Every row gives one point. Each copy is the shape, with its points in the same order, stretched, turned, moved and blurred by noise. Is it also mirrored, or only turned?

Shape:
-0.62 -1.43 +1.66

+0.41 +3.91 +0.73

-0.58 +0.15 -2.69

+1.29 +0.84 +0.94

-1.55 -1.62 -1.20

-0.12 +1.78 +0.26

-0.82 -1.44 -2.85

-1.62 -0.44 +0.96

+0.28 -0.22 +0.56
Copy 1 (9 x 3):
-0.82 -1.52 +1.25

-0.33 +3.44 +0.59

-0.29 +0.13 -3.17

+1.01 +0.57 +0.73

-1.30 -1.90 -1.86

-0.45 +1.54 -0.36

-0.06 -1.68 -3.39

-2.01 -0.64 +0.10

+0.23 -0.38 -0.01
Copy 1 is: only turned
Copy 2 (9 x 3):
-1.12 -0.43 +1.95

+1.17 +4.25 -0.39

-0.18 -0.31 -2.78

+1.39 +1.34 +0.91

-1.85 -1.35 -1.07

+0.22 +2.17 -0.15

-0.66 -1.82 -2.39

-1.91 +0.33 +0.57

-0.01 +0.36 +0.65
Copy 2 is: only turned
Copy 3, 9 rows:
-1.06 -1.37 +1.30

+0.49 +3.85 +0.49

-0.66 +0.19 -3.01

+1.12 +0.63 +0.68

-1.79 -1.32 -1.58

-0.13 +1.80 -0.01

-1.04 -1.29 -3.16

-1.76 -0.15 +0.60

+0.05 -0.26 +0.17
Copy 3 is: only turned

Shape:
+0.92 -0.43 +0.96 -1.75

-0.50 -1.29 -1.61 -0.37

-2.40 -0.28 -0.34 +1.85

-1.44 -1.74 -2.31 -1.40

-0.77 -1.46 -0.52 +0.13

-0.72 +0.05 +0.62 -1.10

+0.98 +1.60 +1.57 +1.53

+1.36 +1.50 +1.82 +2.28

-3.27 -0.96 +2.20 +2.31

+1.03 +1.37 +0.09 -0.98
Copy 1:
+0.06 -0.68 +1.90 -0.58

+0.09 -0.10 -0.91 -0.32

-1.63 +1.53 -0.90 +2.21

-0.52 +0.01 -1.90 -1.50

-0.38 -0.23 -0.45 +0.43

-1.02 +0.29 +1.05 +0.00

+0.31 +1.74 +2.35 +2.18

+0.73 +1.40 +2.30 +3.01

-3.18 +0.26 -0.31 +3.51

+0.52 +1.12 +1.87 -0.36
Copy 1 is: only turned
Copy 2, 10 rows:
+1.24 -1.48 +1.78 -0.64

-0.37 -0.05 -0.80 -1.01

-1.17 +1.39 -0.48 +1.65

-1.46 +0.28 -0.14 -2.21

-0.60 -0.33 -0.30 -0.12

+0.39 -0.41 +1.82 -0.52

+2.55 +0.48 +0.19 +2.31

+2.42 +0.42 -0.23 +3.18

-1.63 +0.61 +0.95 +3.53

+2.31 +0.27 +0.75 -0.42
Copy 2 is: only turned
Copy 3:
+0.45 -1.74 +0.36 -2.01

+0.05 -1.61 -2.66 +0.13

-1.71 -0.27 -1.24 +2.50

-0.88 -2.75 -3.90 -0.17

+0.00 -1.79 -1.63 +0.85

-1.14 -1.61 -0.04 -0.90

+0.47 +1.97 +1.70 -0.08

+1.04 +2.31 +2.16 +0.50

-2.22 -1.55 +1.34 +3.49

-0.08 +0.35 -0.25 -2.25
Copy 3 is: only turned
